Every row gives one point. The points of each table are mixes of a few directions, plus a little noise. Count the directions of each table, and those that both share. Where both have some left over, give the other angles between the two spaces (their principal angles), to ten degrees, smallest first.

First, 7 rows:
-0.45	+0.04
+0.13	-0.01
-0.58	+0.05
+0.13	-0.01
+1.05	-0.09
-0.42	+0.04
+0.12	-0.01
Second (6 x 2):
+0.20	+0.14
-0.26	-0.18
+0.38	+0.27
-0.76	-0.54
+0.48	+0.34
-0.04	-0.03
Directions: first 1, second 1, shared 0; angles 40

First, 6 rows:
-0.06	-0.07	-0.24
+0.12	+0.13	+0.46
+0.20	+0.25	+0.85
+0.08	+0.10	+0.34
-0.15	-0.17	-0.60
-0.19	-0.24	-0.80
Second (7 x 3):
-0.03	-0.07	+0.03
+0.05	+0.21	-0.09
+0.18	+0.44	-0.16
-0.05	-0.17	+0.05
+0.27	+0.70	-0.28
-0.45	-1.19	+0.45
+0.01	+0.05	-0.01
Directions: first 1, second 1, shared 0; angles 90

First, 8 rows:
-0.23	+0.51	-0.07	+0.33
-0.24	+0.07	-0.05	+0.47
-0.18	-0.27	-0.02	+0.51
-0.33	-0.02	-0.07	+0.57
+0.82	+0.08	+0.25	-0.70
+0.07	-0.71	-0.04	-0.76
+0.39	+0.13	+0.13	-0.18
-0.31	+0.21	-0.14	-0.25
Second, 6 rows:
-0.11	+0.65	-0.08	-0.42
-0.83	+0.79	-0.32	-0.08
-0.10	-0.25	-0.01	+0.23
+0.38	-0.59	+0.17	+0.20
+0.38	-0.27	+0.17	-0.01
+0.24	-0.36	+0.12	+0.15
Directions: first 3, second 2, shared 2

First (9 x 6):
+0.05	+0.16	-0.42	+0.02	+0.16	-0.01
-0.34	-1.03	-0.17	-0.01	-0.44	+0.62
-0.07	+0.05	-0.87	+0.26	+0.40	-0.05
+0.32	+0.76	+0.07	-0.20	+0.15	-0.30
+0.24	+0.44	-0.51	-0.27	+0.02	+0.08
-0.31	-0.43	+0.43	+0.56	+0.28	-0.28
+0.19	+0.30	+0.03	-0.30	-0.15	+0.06
-0.01	+0.12	+0.77	+0.13	+0.07	-0.34
-0.07	-0.38	+0.63	-0.17	-0.43	+0.22
Second (6 x 6):
-0.44	+0.12	-0.38	+0.71	+0.29	-0.30
-0.17	+0.17	+0.45	-0.36	+0.05	-0.07
+0.17	+0.39	-0.43	-0.12	+0.11	-0.02
+0.27	+0.15	+0.48	-0.23	+0.26	-0.21
+0.34	+0.01	-0.71	-0.36	-0.45	+0.53
-0.19	-0.83	+0.61	+0.38	-0.24	+0.09
Directions: first 3, second 4, shared 2; angles 30

First, 8 rows:
+0.15	-0.09	+0.36	+0.16	-0.14	-0.56	-0.82	+0.46
+0.21	-0.15	+0.02	-0.05	+0.78	+0.39	-0.56	+0.89
+0.18	+0.07	-0.81	+0.04	-0.22	+0.56	+0.35	-0.52
+0.02	-0.01	+0.07	+0.02	+0.03	-0.07	-0.15	+0.12
-0.39	+0.10	+0.05	-0.26	+0.18	+0.32	+1.06	-0.52
+0.18	+0.05	-0.37	+0.19	-0.62	-0.17	-0.15	-0.41
-0.02	-0.05	+0.35	+0.01	+0.12	-0.25	-0.30	+0.32
-0.34	+0.07	+0.35	-0.12	-0.11	-0.21	+0.55	-0.36
Second (10 x 8):
+0.35	+0.09	-1.20	+0.13	-0.44	+0.69	+0.28	-0.68
-0.30	-0.07	+1.04	-0.12	+0.38	-0.60	-0.24	+0.59
+0.18	+0.05	-0.62	+0.07	-0.22	+0.36	+0.14	-0.35
-0.17	-0.05	+0.60	-0.07	+0.22	-0.34	-0.14	+0.34
-0.13	-0.03	+0.44	-0.05	+0.16	-0.25	-0.10	+0.26
-0.32	-0.08	+1.11	-0.13	+0.40	-0.64	-0.26	+0.63
+0.01	+0.00	-0.03	+0.00	-0.01	+0.02	+0.01	-0.02
+0.08	+0.02	-0.27	+0.03	-0.10	+0.16	+0.06	-0.15
+0.08	+0.02	-0.26	+0.03	-0.10	+0.15	+0.06	-0.15
+0.23	+0.06	-0.80	+0.09	-0.29	+0.46	+0.19	-0.45
Directions: first 3, second 1, shared 1
